Each row is a point. The points of each table are mixes of a few directions, plus a little noise. Count the directions of each table, and those that both share. Where both have some left over, give the other angles between the two spaces (their principal angles), to ten degrees, smallest first.
(in the rows, 128 means zero)

First (6 x 3)
[[123 161 106]
 [160  48 145]
 [154  80 127]
 [123 113 151]
 [ 76 216 139]
 [132 149 100]]
Second (4 x 3)
[[127 128 129]
 [177 122  44]
 [ 86 134 200]
 [122 128 139]]
Directions: first 2, second 1, shared 1

First (9 x 6)
[[137  99 153  81 118  98]
 [130 120 133 116 125 122]
 [137 135 152 112 134 103]
 [103 164  55 223 134 209]
 [138 144 156 116 139 100]
 [137 113 155  92 125  97]
 [140 114 162  86 127  90]
 [ 90 121  24 214 111 238]
 [141 143 162 110 139  93]]
Second (7 x 6)
[[121 124 117  34 140  58]
 [120 108 214 172 114 173]
 [171 185  78 173 147 109]
 [127 126 130 116 129 120]
 [124 132  52  85 135 100]
 [ 96  88 129 122 110 166]
 [137 133 176 195 121 169]]
Directions: first 2, second 3, shared 1; angles 30

First (11 x 11)
[[ 68 150 160  73 103  92 186 104  99 176 201]
 [109 141 144 120 118 119 150 135 122 156 162]
 [200  97 124 193  97 146  89 145 113  71 147]
 [249 106 119 141 102 139  88 162 141 124 139]
 [ 74 165 147 105 104 121 141 129 142 155 123]
 [100 117  99 133 186 140 117 108 140 103  59]
 [153 160 130 115 146 145 127 193 177 192  98]
 [110 156 137 148 132 150 123 169 157 146 100]
 [110  97  95 114 174 119 120  72 116  84  86]
 [168 117 133 152  53 129  84 114 119  70 140]
 [ 68 104 116 111 191 105 176  77  89 128 156]]
Second (8 x 11)
[[ 59 178 178 158 132 120 121 160  64 220 176]
 [157  98 127 127 135  91 143 132 171  96 122]
 [ 75 185 154 109 104 161 166 151  87 215 193]
 [193  90 111 113 156 108 134 125 140 122 140]
 [133 127 124 127  75 139  84  91 104  84 117]
 [124 113 121 131 123 115 139 121 169  81 101]
 [131 157 124 137 101 167  82 144 137 130  84]
 [149  75  86 119 197 125 152  99 153  78  95]]
Directions: first 5, second 6, shared 4; angles 70

First (9 x 18)
[[152 108 155 129 153 129   7 128 190  94  43 111 171 167 198 138 147 197]
 [147 172 122 117 134 136 125  95 164 130 100 115  91 124 154 146 155 117]
 [183 198  68 123  80  70 148 194  75 168 188 143 129 141 143 124 113  64]
 [ 94  60 157 141 139 140 117 139 117 111 131 134 166 128 104 112 111 164]
 [ 95 168 119 126 141 157 207  52 118 112 132 113  70  76 112 134 143 110]
 [126  66 144 126 106 118 142 191 124 175 176 157 136 154  62 122 105 102]
 [106  70 173 135 161 154  56 107 174  90  65 117 165 142 151 128 136 200]
 [140 177  90 131 111 105 155 136  79 128 160 127 130 113 142 119 118 101]
 [107 132 124 126 123 140 195 109 110 142 165 133  94 103  84 127 125  97]]
Second (9 x 18)
[[109 152 146 104 161 172 164 120 115 123 143 208 104  74 128 173 170 134]
 [189  33 141  65 163  79  83 129 126 145 177 144 130 154 192 106 120  89]
 [ 75  90 147 136 125 117 126 124 186 101 192  97 115 165 142 104 153 148]
 [195 108 119 117 117 115  84 140  81 169  51 137 167 116 103 149  90  88]
 [ 91 156 123 182  83 142 123 135 141 126  74  85 152 136  66 138 119 145]
 [123 198 130 115 155 187 179 121  86 130 103 215 107  52 111 183 156 135]
 [ 66 102 150 148 118 130 128 125 183 104 171 102 121 155 119 119 156 152]
 [166 218  66 163 100 103 154 128  95 124  95  52 126 150 147  71  64 139]
 [136  95 131 120 129 107 110 129 140 128 147 112 131 150 145 111 123 121]]
Directions: first 4, second 4, shared 0; angles 30, 50, 80, 90

First (8 x 24)
[[ 98 118 120 128 123 182 126 123  91 134 146 158 119 196 145 158  78 122
  187  92  98 126 149 147]
 [ 92 125 137 145 121 156 127 125  71 129 153 104 113 165 184 156  84 114
  164 136  89  95 145 183]
 [120  99 107 112 126 151 130 174 124 115 110 148 178 161 166 135 189 155
  116 130 156 163 160  96]
 [ 59 105 105 164 119 194 117 138  85 123 150 129 117 215 111 176  89 143
  168 123  71 113 177 152]
 [141 130 123 148 132  73 124 145 175 114 106  84 141  62  74 103 200 152
   46 185 152 129 121  96]
 [168 149 151  98 132 108 136 101 133 142 130 144 115  96 157 108 102  99
  146 102 146 128  91 137]
 [170 150 144 114 134  83 132 106 164 135 119 125 116  67 104  97 132 115
  105 128 151 129  89 116]
 [175 147 137 113 136  78 131 112 181 133 111 131 123  61  83  92 150 124
   91 129 162 140  91  97]]
Second (8 x 24)
[[122  50 121 151  99 135 100 164 145  92 131 125 139 158  32 138 167 193
   81 188 107  86 124  88]
 [164 127 120 104 134 117 129 123 175 129 110 170 138 112  78 107 150 135
  116 101 162 163 111  76]
 [129 140 116 113 138 132 139 141 132 133 114 141 152 129 164 124 155 123
  129 111 154 168 145 116]
 [137  91 163 165  98 109  99  90 131 114 166 102  62 120   7 133  58 146
  122 176  64  24  71 152]
 [103 150 127 133 138 140 140 134  92 137 131 105 135 135 209 140 122 106
  147 126 123 138 155 167]
 [106 172 137 135 141 131 145 109  85 144 139  98 113 124 218 136  88  83
  164 112 116 128 144 189]
 [137 178 133 112 147 121 146 103 123 151 125 135 119 106 180 118 103  86
  156  86 143 158 126 149]
 [130 112 107 116 130 137 131 158 144 119 107 145 165 142 133 126 182 148
  109 126 155 164 149  90]]
Directions: first 4, second 3, shared 2; angles 40

First (9 x 32)
[[100 120 130  99 109 160 127 101 155 170 202 148  84 118 162 125 119 122
  118 141 139 156 125 117 136 128 137 144 124 140 137 123]
 [117 126 129 117 121 140 129 117 138 143 157 135 110 125 141 128 124 127
  124 133 132 138 127 124 131 127 131 135 126 133 132 127]
 [120 125 130 119 122 137 128 119 136 141 152 135 114 124 140 127 125 126
  125 132 131 136 127 124 130 128 132 133 127 132 131 126]
 [157 137 125 158 147  96 128 156 101  85  53 107 174 138  93 131 138 133
  137 114 117 100 133 140 120 129 118 111 132 116 119 133]
 [ 89 117 131  87 102 171 127  90 165 188 231 156  66 115 176 125 115 121
  115 147 142 166 123 112 137 127 141 151 122 143 140 122]
 [158 136 125 158 148  95 128 156 100  84  52 107 174 139  93 131 138 133
  138 113 117  99 132 141 120 129 119 111 132 116 120 133]
 [ 97 119 130  96 107 162 127  99 157 174 210 150  79 118 166 124 117 122
  118 144 141 158 123 115 135 127 139 147 123 142 137 123]
 [151 134 126 152 142 102 128 150 107  95  68 111 163 136 101 130 135 131
  135 118 119 105 131 137 122 128 120 114 131 118 121 132]
 [165 139 124 166 153  88 127 164  92  72  31 101 186 140  83 132 141 135
  140 109 114  92 134 143 120 129 116 106 133 111 116 134]]
Second (8 x 32)
[[141 131 128 142 137 114 129 141 115 108  94 119 148 133 111 129 132 130
  132 123 122 115 130 134 124 128 122 120 131 123 124 131]
 [ 98 120 131  97 108 160 128  99 156 173 205 149  82 118 166 126 117 123
  118 143 139 156 124 115 135 128 137 146 125 142 135 123]
 [102 122 130 102 111 156 128 102 154 167 195 146  88 119 159 125 119 122
  120 140 138 153 125 117 134 127 136 143 125 139 136 124]
 [ 98 120 131  97 108 160 128  99 156 172 206 149  81 118 164 124 119 121
  119 142 139 158 124 115 136 126 138 146 123 139 137 124]
 [107 121 130 106 114 152 129 107 148 160 184 142  95 121 153 126 120 124
  120 139 138 150 126 119 134 127 135 140 125 136 133 125]
 [151 133 125 150 143 104 128 148 107  97  72 113 162 135 100 129 135 132
  135 118 120 108 130 136 123 130 122 115 131 121 121 132]
 [173 140 124 174 159  78 128 172  84  59   7  95 200 145  72 134 145 137
  143 105 110  83 135 147 117 130 113 101 136 110 114 136]
 [154 135 126 156 146  99 128 155 103  90  58 108 169 137  97 130 136 132
  136 117 118 103 131 139 122 129 120 113 131 117 120 132]]
Directions: first 1, second 1, shared 1

First (8 x 32)
[[ 98 144 107 119 156 102 154 110 110 146 143 123 129 123 125 147 146 136
  125 109 145 154 112 140  79 142 130 135 119 145 115 142]
 [161 116 150 123  86 158  72 133 141  65 106 128 167 146 118 107 126 115
  123 143 115  68 135 119 249 110 116 123 161 100 152  99]
 [134 138 132 124 119 126 107 127 127 112 125 122 145 146 129 128 138 127
  114 132 122 101 127 137 153 145 118 132 127 108 137 125]
 [128 118 120 141 139 130 160 133 130 156 134 141 102  93 123 120 105 126
  147 121 137 156 132 117 117 106 140 132 143 151 123 124]
 [149 139 147 151 120 124 122 160 143 173 126 125  86 152 160 125 114 134
  109 157  99 118 155 140  57 178 121 129  76  91 132 147]
 [136 133 120 148 138 120 156 141 130 169 136 139  97 100 128 119 102 126
  134 125 131 140 138 129 117 132 132 143 137 131 132 125]
 [128 109 130 132 129 141 142 131 134 134 126 135 114 111 127 123 115 127
  146 128 130 151 131 113 117 100 140 119 132 149 120 127]
 [ 90 126 119  86 137 124 110  87 109  69 127 111 186 153 115 153 178 133
  126 109 145 135  93 128 136 110 127 111 129 150 113 134]]
Second (10 x 32)
[[124 112 134 115 126 136 123 130 131 118 131 130 125 137 132 128 147 134
  143 131 121 157 137 117 116  98 135 121 140 154 114 153]
 [126 153 152 108 114 164 140 125 111 118 124 116 142 143 164 125 130 122
   94 167 110  95 127 169 112 184  68 114  84  86 156 101]
 [142 128 141 122 111 148 120 137 130 115 125 131 131 132 137 115 129 124
  126 145 115 115 141 134 160 126 110 129 141 119 140 124]
 [101 110 140 102 133 149 135 115 123 112 125 118 133 147 146 145 151 137
  133 139 124 164 118 123  54 114 126  94  87 151 108 144]
 [129 105  99 172 147  79 104 117 153 139 110 125 127 118  83 150  93 129
  140  80 162 117  97  82 119 114 203 122 106 127 104 111]
 [132 158 118 121 127 107 117 125 115 120 140 127 147 135 120 124 148 126
  113 120 129 103 131 150 183 149 110 158 165 114 143 133]
 [139 130 154 111 113 177 165 150 120 142 139 142 101 112 165  99 126 124
  134 170 100 151 164 151 126 121  80 129 148 138 146 134]
 [137 144 134 136 123 109 103 139 134 139 127 119 123 161 139 135 138 134
  107 136 113 107 137 140 101 169 126 134  99  97 130 146]
 [115 133  97 148 154  84 136 113 127 147 131 127 129 110  99 144 116 130
  131  89 158 131 104 116 119 131 162 140 129 134 116 121]
 [136 105 112 145 132 125 137 127 137 128 127 145 123  85  95 115 101 121
  159 103 149 142 125  98 189  73 159 137 182 159 124 112]]
Directions: first 4, second 6, shared 4
